Each wall is flat, endless, passes through zero and stands at right angles to its row. A trip goes straight from one point to another. Which walls does it cross, in order?
(in the rows, 128 means zero)

Walls:
(1): [124  89]
(2): [141 161]
(3): [130 159]
Trips:
[113  77] to [110  46] => none
[112 147] to [144 139] => none
[ 89 193] to [121 167] => none

Walls:
(1): [ 47 163 201 113 167 100 166 133]
(2): [107 188 110 159 165 159 168 108]
Trips:
[112 154 123 140 134 117 167 130] to [208 172 127 159 100 159 177 125] => 1
[146  86 128  52 116 227 101 115] to [155 180 171 147 125 149 115 129] => 2, 1
[105 123 187 123 115 170 141  94] to [126 121 181 104 146 152 164  72] => none
[149 122 153 108 141 150 170 153] to [147 177 163 144 112 116 111 106] => none
[106 156 103 117 167 110  99 146] to [153 119 130 117 126 133 154 161] => 2, 1
[119 109 109 172 117 122  98 110] to [ 85 119 152 103  66  69 206 146] => 1
[164 115 121  78 160 196  89 184] to [157 114 127 116 115  79 129 126] => none
[188 154 157 136 100  90 153 103] to [ 98 129 135 137 106 121 178 153] => 1, 2
[110 116 119  71  84 154 175 112] to [116  97 163 127 136 185 106 205] => none
[ 50 154 140 172 124 117 112 114] to [122 147 112 202 183 101 110 156] => none

Walls:
(1): [180 125  93  70 150 128 154 124 118 203  95 167 184 113]
(2): [123 150 214 179  87  73 100 161  68 174  80 126 160 161]
Trips:
[132 141 115 152 124 134 145 123  28 173 139 102 131 141] to [143 106  58 135 110 110 143 135  81  74 139 145  89  97] => 2, 1
[ 95 126 146 146 128 124 121 178 114 184 110 164  99  95] to [123 125 190  63 110 127 140  94 114 102 129  91 131 162] => 1
[146  71  59 183 119 123 133 114 134 106 145 132  98 162] to [148 117 143 166 137 141 135  94 123 117 121 129 125 189] => 2
[ 46  78 149  29 160 122 108  90 104 131 130  70  63 110] to [136  90  84 135 121 127 114 103 126 113 112 148 153 143] => 1

Walls:
(1): [165 119 134 119 134 105 115  84 137 111 154 104 136 170 159 102  85 127
 107 139 111 137 126 187  96 180 153 129 142 136 139 160]
(2): [108 164 112 101 187 110 130 106 231 153  99 149  89 134 178 148 129 130
 110 124 102 134 144 109 165 158 153 188 165  97 179 130]
Trips:
[105  80 191 133 134 105 171  74 212 112 125 177 116 163 154 144 143  74
 131 105 119 133 144 140  84 131 169 122 144  74 137  78] to [188 188 128 174 169 142 162  92 160 109 179 140 138 175 168 157 110 129
 157  96 151  91  96 153 147 105  89 135 114 126 117 246] => none
[150 137 154 110 102 126 159  87 126 190 150 136 143 115  82 145 107 160
 107 136 153 148 155 180  92 164 175 130 174 121 160 148] to [114 141 130 132 144 149 167 114 148 146 116 108 117  88 125 141  87 141
  43 200 157 101  81 185 161  96 117 120 118 141  89 151] => 2
[103 126  88 131  65 170  66 157 137  99  98 131 120 127 184 144 153 106
 153 136 128  80 123 183 207 102 147 143 107 134 134 141] to [ 88 144 176 138 103  74 189  84  86 167  98 119 129 154 107 142 181 165
 152 180 160 120 162 168 148 131 103 130 135 164  98 183] => 2
[145 115 150  99 118  32 179 184 163 130  67 166 135 152  81 172 151 114
 162 162 117 151 161 148 119 146 123 115 136 136 161 136] to [144 175 146 154 155 127  78 168 165 160 164 148 160  89 125 133 101 131
 158 177  77 149 128 156 155  79  97 146 102 147 126 164] => none
[140 160 153 175 116  76  96  83 100 112 149  76 165 174 172 134 181 151
 130 106 101 124 104 100 121 118 150 101 140 123 101  60] to [132 156 150 170  93 106  44  70 123 125 143 150  97 166  94  68 171 142
 162 188 156 106 154 144 117 181 106 165 160 148  90 163] => none
[143  72 135 141 122 216  19  86 172 158 150 148 137 144  88 134 140 179
 109 167 157 160  73 111 123  90 136 158 170 124 136 121] to [171 136 108 181  80  65  91  59 148 145 164  54  99  95 129 125 145  75
 141  83 155 151 100 146 155 142 160 120 142 124  98 117] => 1, 2
[128 159 141 189 141  74 148 159 110 160 136 140 134 114  72 135 118 148
  57 117 183 155  83 184 183 124  73  82 111  60  97 153] to [143 136 115  75 152 117 147 148 172 109 115  82  94 147 138 145 142  88
  60 111 183 141 106 179 105 131 139  74 180 130 123 146] => 1, 2
[167 125 152  84  85 126 158 113  96 124 101 129 172 223  78 135 175  59
 118 116 118 126  75 116  78 119 130 119 144 120 117 165] to [115 102 144  73  73 126 154 111 123 128  98 192 101 127 139 107 160  60
 199 111 136 105 108  56 134 143 101 165 125 129 162 141] => 1, 2
[139 150 137 131 153 120  51 118  89  95 118 172 121 111  64 138 127 123
 129 235 127 172 105 166  83 151  78 125 184 140 159  62] to [139  92 111 113 120 163 100  87  61 114  73 147 184 139 123 105 103 105
 143 130  77 135  78 156 137 157 124 143 148 160 138 108] => none

Walls:
(1): [156 174 142 128 125 111 147 111 166 104 113 146 115 110 118 112 154  91
 132  95 150 156  98 158  86 140 154 129 179 164 123 176 175 100 112  94
 130 138 133 150 132 166 107 160 131 189 143  52]
(2): [150 119 117  75 173 134 168 158  86 175 167 121 116 161 118 132 114 152
  35 141 165 157 100 118 114 127  66 102 166  89 173 166 165 148 138 146
 129 128  88 104  99 149  82 112 106 150 137 136]
(3): [114 116 186  88 113 132  92  92 144 103 144  82 118 179 124 169  92 122
 111  84 130 157 128 130 155 101  98 115 117 120 152  85 143  77 148 106
 167 116 205 155 110 100  95 145  52 116 126 143]
(4): [144  97 148 132  85 135 145 177 107  97 111  73  87 168 133 162 136  30
  88 130  83  70 172  80 156 168 172 122 106  62 156 117 135 175 168 111
 129  71 117 113  59 172  92 118 129 161 134 142]
(5): [134 173 138 117 157 127 103 166 115  64 160 125 200 159  93 154 180 104
 140 154 122  92 109  88 125 154 123 161 112  85 116 133  67 145  84 128
 106 151 125 118 116  97  91 106 155 158 122 166]
Trips:
[129 129 103 139 114 117 121 233 116 135 114 143  91 114 102 126  82 131
 105 173 133 113 157 209 147 197 120 167 130 118 136  51  91 187 129  92
 117  90 180 136 150 151 111 120 161 103  62 121] to [121 202  90  87 112 196 200 179 122 166 154 147 113  46 189  90 109 135
 125 118 112  98 129 173  93 126 123 165 144 101 111 173 141 156  79 195
 166 108 129 123  76 144 129 180 145 105 169 125] => 5, 2, 1, 4
[120 111 121 169 142 108 120  89 134 161  46 154  77 174  72  77 199 111
 161 136 116 123  63 132  71  72 192  63 165  71 175 160 103 133 146 137
 131 113 121  77 128 125  88 165 135 100  54 112] to [148 122 114 116  80 165 155 145 170 108 139 145 178 115  58  99 107  90
 134  99 122 143  91 180 135 149 131 154 134 153 143 107 135 138 158 191
 132 135 106 118  73 131  96 128  88 160  98 200] => 5, 3
[109 167 125 127 177 137  96 146 153 138 141 177 166  90 149 118 100 167
 183 121 122 109 109 221 192  97  91 113 107 122 132 152  80 136 109 155
 110 116 126 132 133 128 162 144 183 105 210 156] to [176  62  98 159 144 123 140 164  96 141 150 104 174  93 120 128 133 162
  95 137  90 118 171 160  76 108  41  60 202 140 132 103  89 158  70 132
 141 103  61 125 131 164 217 175  94 100 117 168] => 5, 2
[156 174 140 129  81  57 155 150 131 159  68 176 113 116 111  97 118 153
 125 117 149 134 140 174 101  78 113 128 124 163 190 114  92 102 152 129
 132  97 178  61 123 128  91  40  74 207 121 116] to [229 135 123 138 133 162 160 102 150 161 129 135 162 112  91  97  79  70
 154 140 118 123 139 184 107 132 168 140 187 124  92 116 112 123 102 145
  76 128 104 104 163 126 150  52 184 139 121  95] => 3, 2, 5
[170 112 113  60 161 167 102 103 117 109 125 137 130 138 110 139 126 106
 137 106 124  73 153 120 124  97 144 154 101 170  82 122  78 114  87 123
 169 168 135 131 189 140 116 207 182  99 134 115] to [ 75 103  70 170 183 109  99 170  86 115 161 196 102 116 181 151 113 146
 172 154 143 167 146 116 198  55 122 112 118 188 131 122 108 181 112 108
 115 118 148 132  47 153 179 126 101 157 122  92] => 1, 5
[ 98 136  86 102  95  77 104 155 149 142 155 125 142  76 139 171 134 125
 161 172 116 112 150 154 198 108 139 100 159 128 173 135  89 203 152 122
 118  79  87  84 139  66  85  61 119 113 142 123] to [139 145 116 140 157 135 100 139 179 145 175  98  92 109 145  90  91 125
 142 120 130  67 140  60 178 109 136 131 153  74  91 172 137 108  57 108
 184 136 209 144  95  99 127 151 117 129 139  75] => 2, 3, 1
[107 159 114 145 138 158 106 170  93 150 158  97 111  97 120 148 134 126
  68 145 118  97 160 151 128 114 122 222 136 166 105  60 202 147 182 151
  41 167 111 108 114 108  85 117 108  99 155 137] to [ 95  83 103 129 176 172 151 158 185 117  99 112 113 175 149 117 124 114
 110 105 136 134  98  98  94 194 113 142 105 106 140 128 103  42 148 110
 109 122 140 119 145 158 176 132 169 173 187 115] => 1
[ 64  67 140 108 141 204 121 114 148 140 132 109 166 103  81 151 126 126
 133 149  97 127  98 102  80  96 112  75 129 143 128 153 106 152 124  96
 128 148 152 120  57 129 204 235 135 143 111  80] to [143 113 173 107 150 137 124 121 153 135 121 133 176  83 120 170 185 113
 112 112 179 145 134 114 155 114  86 121 111 177 109 176 121 142 141 122
 125 123 126  96 121  79 187  91 147 140 141  65] => 3, 5

Walls:
(1): [137 115 110 141 133 131 123 122 134 148 178 122 137 126 140 112  71  92
  96 165 107 160  83 119 126 180 111  87 173 179 119 186 154 117 107 171
 122 116 172 132 108 173  76 114 116 159 125 111]
(2): [137 118 154 143  90 191 139 155 146 190  87 129 162 100 122 152  99 163
 175 151 122  70 153  55 100 162 124 166  95 138 108 152 134 111 137 164
 125 158 119 112  87 142 150 102  70 154 209 138]
(3): [ 76 121 111 115  94 108 112 196 113 148  76  82 137 116 191 177 116  63
  95 157 109 139  90 104 132 165  68 141  94 114 103 162  95 161 149 102
 198 167 138  85 108 126 122 119 100 109 133 100]
(4): [ 98 113 138 141 117 148 129 109  95  78 140 104 146 127 103 132  85 123
 131 110 152 168 108 115 202  83  73 109  24 138 134 149 122 182  76 170
 123 131 122 187 106 119  85 157 120 111  92 122]
(5): [131 193 116  92 141 121 187 142  69 110  65 148 123 122 153 150 144  94
 165  80 107  51 146 117  99 134 176 109 158  67 125 134  75 183 153  83
  77 141  95 182 108 143 135  66  97 107 142 123]
(6): [111  80 127 167 144 112 124  95 158 139 118 140  63  81 145  80  93 153
 148 133 130 168 106 114 126 149  99 151 148 146 128 145 103 121 122 203
  75 135 141 137 154 102 131  68 138 203 175 182]
(7): [119  99  87 165 187 158 152 108 126 138  29  86 165 122 115 173 145  89
 174 137 166 190 143  95 132 140  78 163 123 143 177 128 142  96 160  70
 126 139 125 115 116 150 104 104 144 154 153 126]
Trips:
[109 109  88 127  89 137 187  96 175 168 135 173  76 117 111 142  72 159
 122 152 121 171 187 180  81 174 122 177  66 124 145  59 146 107 149  45
  95 100 102 142 103  94 131 128 136 178 168 112] to [ 69 102  47  91 135 168 169 162 153 119 136 168 113 125  98 147 184 114
 135 138 167 214 103 156 115 153 145  68  99 103  76 115  52 199 135 100
  54  93  93  98 169  94 124 120 157  57 176  84] => 5, 2, 3, 4, 6
[ 74 100 140  99 112 152  40 161 137 144 220 145  98 107 138 177 143 147
 185 127 124 135 147  93 108 121 167 144 107 172 174 118 185 100 185 122
  99 174 116 143 177  91 162 137 137 107  94  54] to [167 130 143 112 182 166 120 118 130 136 152 132 196 120 140 162 189 104
 132 122 109 132 110 115  64 102 189  97 150 180 119 166 101 154 181 122
 112 145 106 167  60 113 116 130 112 126  55  79] => 5, 2, 1, 7
[129 134 131 175 113  75 165 158  97 150 134 107 101 155  51 162 150  81
  88 191  99 121 128 112  91 123 158 166 108  82  83 132 141 107  74 101
 169 143 181 106 125  91  92 106 111 159 210 117] to [114 136 147 124 143 127 119 133 158 135 156 131 160 161  91  97 127  94
 147 114 103  90 145 165 102 151 167 109  57 132  94 172 129 133 116 123
 159 164 132 120 135 170 167 115 120 164  76  85] => 7, 5, 4

Walls:
(1): [131 131 109 170 117 120 148 144 139 117 117 150 110 110 122 162 119 133
 127 115 125  79 145 128 122 127 112  73 112 173 141 192 118 150 120 165
 126 174 131 117 104 108 127  94 142 124 143 125]
(2): [147  90 157 118 112 108 147 205 151 126 131 135 132 179 125 178 105 119
 131 128 125 144 160 175 130 190 125 104 139 141 120 101 136 104 145 131
 108  86  98 126 108 158 188 114 122  82 142 160]
(3): [154 156  99  95  76 154 116 182 124 131 133 165 151 122 158 150 144 141
 162 169 125 132 121  97 109 164 129 170 159 137  83 135 128 132  92 155
 137 139  74 131 122 123 146 164 178  93 134 157]
(4): [ 74 158 112 155  98 158 157  95 161 172 100  64 124 148 105 127 120 139
 129 148 124 141  98  95 176 104 159 130 101 114 101 164 146 118 122 138
  68 156 159  85 145 116 158 147 154 130 106  92]
(5): [128 176 120 149 120 160  91 118  98 107 135 125 137 102 115 105 136 148
 105 146  91 125 174 122 100 150  81 114 180 156 148 115 140 141 145 158
 160 150 122 143 127 123  93 106 111 109 136 193]
(6): [118 167 118 163 125 146 108 128 109 124 107  98 124 147 129 135 135  93
 120 103 153 136 132 131 122 130  75 119 162 144 156 108 178 104 126 118
 104 110 149  89 112 104 104 119 158 114 143 104]
(7): [161 184  84 111 128 120 100 152 128 122 123  96 139 111 104 124 151  77
 134 124 119 165 118 124 116  66 158 122 133 170 142 103  87 126 124 144
 132 103 143 129 129 145 146 146 140  97 148 134]
(8): [112 103 146 151 135  92  96 151 161 136 142  90 162  72 126 123 190 103
 187 116  91 157 143 152 115  83 120 139  87  79 132 120  97  72 119  78
 131  72 112 147 127 115 112 142 107 120  91 168]
Trips:
[124 131 116 163 130 109 104 124 119 127  70  88 131  99 149 123 176  62
 170 126  97 136 132 126 108 154 189 107 140 141 124 134  98 113 126 172
 149 102  79 120 139 123 109 109 127 110 113  97] to [132 101  86 125 159 132  75 155 187 132 148 181 147 140 147 150 134 142
  94  77 149 135 122 120  97 114 128 130 127 108 105 148 155 131 103 115
  98 158 151 149 117 166  98 144 129 174 124 145] => 5, 6, 7
[113 152  81 150 147  81 120  79 118 120 113  92 119 168 148 116 140 105
 120  66 114 117 120 113 133 125 110 181 158 151 155  90 120 131  92 115
 133 164 108 140 101 160  78 136 108 161 124  97] to [183 134 133 138 172 165 194 142 119 124  88 176  74  98 137 123 129 109
 147 160 105 169 161 105 103  96  84 127 126 153 149 157 115 149 127 135
 143 139 132 138 122 119 113 159  80 134 129 136] => 1, 6, 3
[110 111 124 101 183 154 135 175 115 152  97 167 102 133 155  90 109 114
 146 126 128 146 144 113 110 123 149 132 134 164 141 165  89 103 130 121
 129 128  95 141 147 119 111 122 101 123 148 127] to [121 152 152  68 161 125 185 135 123 129 119 133 117 147 117 132 100 143
 141 180 146 125 135 113 149 123 126 131 150 106 154 149  67 110 122 165
 125  92  61 143 109 114 170  98 103  89 148 117] => 1

Walls:
(1): [167 116  46 130 132 149 178 108  94  89 150 106 159 172 133 112 120 118
 101 192 145 148 128 150 142 130 125  64 140 129 125 126 135 147 154  90
 176 150 127 137  59 151 115 183 146 161  94 169]
(2): [126 115 166 153 138 132 115 119 130 110 115  90 148 130 130 119 116 120
 165 120 170 150 133 125 108 163 217 168 138  91 108 134 119 120 108  75
 162 131 125 103 170 134 162 141 101 137 128 146]
(3): [133 146 175 114 141 150 113 150 130 138  76 114 147  83 114 142 131 141
 169 158  94 109 123 114 171 112  75 116 123 124  92 140 129 181 114  91
 166 152 153 162 132 141 156 157 148 160 108 138]
(4): [124 135 146 115 116 131 142 169  85 124 109 103 112 114 128 161 199 130
  88 138 134 119  87 108 152 124 166 141 127 117 146 151  99 123 188  94
 119 121 164 115 172 142 129 119 128 156 130 130]
(5): [137 184 112 175 178  97 148  98 124 150 123 137 159 154  97 110  99  80
 147 127 109 136  98 124 130 110  83 142 152 119  77 121 158  73 183 178
 113 173 165 143 163 116 130 140 126  88 118 114]
(6): [112 103 134 127 147 172 141 169 144 133 130  92 150  74 129 134  59  61
 111 128  94 112  82 132 110 131 125 101 132 118 126 144  80 141 142 152
  65 138  87  61 149  94 133 174 145 148  99 219]
(7): [131 129 133 117 136 139 101  90 148  89  68 144 107 101 187 131 156  79
 162 114 108 141 126 141 168 131 132 117 112  30 162 139 104 120 169 143
 111 127 155  53  73  89  97 137  55 151 121  84]
Trips:
[161 154 168 115 154  74  96 159  72  53  96 112 190 139 105 113 144  77
 116 138 138 192 183 127 159 108 138  87  99 124 129 125 161 168  72 140
 120 139 110 159  98  97 177 139 156  57 138  85] to [168  98 129  86 151 143 164 126  80 155 154 144  85 135 164 182  87 108
 131 107 121 172 129 118 109 109 138  79 116  96 157  42 177 183  72 202
 191 126 141 159 158  54  69  69 163 129 108 135] => 2, 5, 3
[108  84 147 179  99 157 142 166 128 105 174  98 132 176 162 117 174 117
 141 154 137 149 102 150 155 131  76  92 163 165 184  95 115 184 133 134
 175 104 158 131 130 147  85 147 126 135 145 143] to [118 159  85 107  85 153 148  91 134 174 138 130 139 182 168 106 145 109
 156 116 161  98 104 147  82 174 104  88 151 127 156 131 105 212 120 112
 109  82 200 109 110 115 175  99 140  98 138  67] => 3, 7, 4
[156  85  78 105 116 102  73  97 140 117  74 160  72 115 141 175  74 125
 168 118 178 138 156 175  57 125 149 135 128 119  77 241 116 149 150  97
 130 134 116  84 122 187 135 158 154 168 125 170] to [131 137 121 126 128 123 132 154 175 147 149 186  91 124 138 163 103 168
 124  86  57 172 101 132 166 104 120 115  98 124 129  88 145 152 119 149
 104 145 130  88 107  98 149 113 100  73  94 130] => 3, 1, 2, 5
[ 88  99 116 157  86 153  93 111 101 136 107 119  80 100  84 143  76 146
 127 125 106  94 159 153 136 105 110 124 144  58 126 132 131 156 103 150
 106 131 119 146  99  78  96  86 138  33 114 183] to [187  81  84 139 178 162 120 163 178 163 137 105 162 139  89 140 135  97
 155 131  74 173  76 153 134 126 105 144 111  81 118 154 165 135 129  66
 100 109 108  76 132 211  85 103  91 150 145 142] => 3, 5, 1, 2, 4
